Each row is a point. Any point is a mix of the corners, with weights that add up to 1. It lies inside the corners' shape when no weight is negative. Is each point inside? If not, which corners have a negative weight?

Corners:
(1): [ 60 -16  32]
(2): [-43  23   6]
(3): [42 22  9]
(4): [-40  -1 -19]
Points:
[37 -2  6] => outside (2)
[20 18 16] => outside (4)
[-36  13  -2] => inside
[23  2  5] => outside (2)
[42  4 10] => outside (2)

Corners:
(1): [-16  36  15  -5  15  27 -12  39   6  -4  24]
(2): [  3 -30 -19 -17  10   4  23 -13  26 -39  -5]
(3): [-16  -6  25  -6   6   7 -17  44  -9   5  60]
(4): [  4   3  -5  15   7  -9  -6  -6  16 -29 -26]
(5): [-30  16  38 -15 -23   5 -22  22  10  26   8]
(6): [ 23 -11  15   3  37  14  25  17  -1  -9 -14]
(7): [ 26  13 -13   2 -14  -9  14 -12   5 -21  -8]
(8): [-23  11   6  -4  11   8 -10  38 -25  16   8]
(9): [  4  -1  -9  21  19 -22  39  -3   4 -17   2]
(10): [-16  24  23 -37 -10 -35 -17  40   8  19  38]
(11): [  8  -5  -2 -10  31   0   8 -26  28   8 -11]
(12): [  5   6  -6  -5  10  -3  24 -44  -6 -44 -25]
Points:
[-7 -3  4 -8 21  0 10 13  1 -4 17] => outside (4, 5, 7)
[  1  -3   1  -7   7  -5  11  -4   7 -14  -4] => outside (1)
[-3  3  4  0 14  6  7  7 -1 -8 -1] => outside (10)
[  2  -2  -3  -6   5   0   9   0  11 -18  -1] => inside
[-8 10  5 -8 -3 -6 -1  5  3 -6  6] => outside (6)
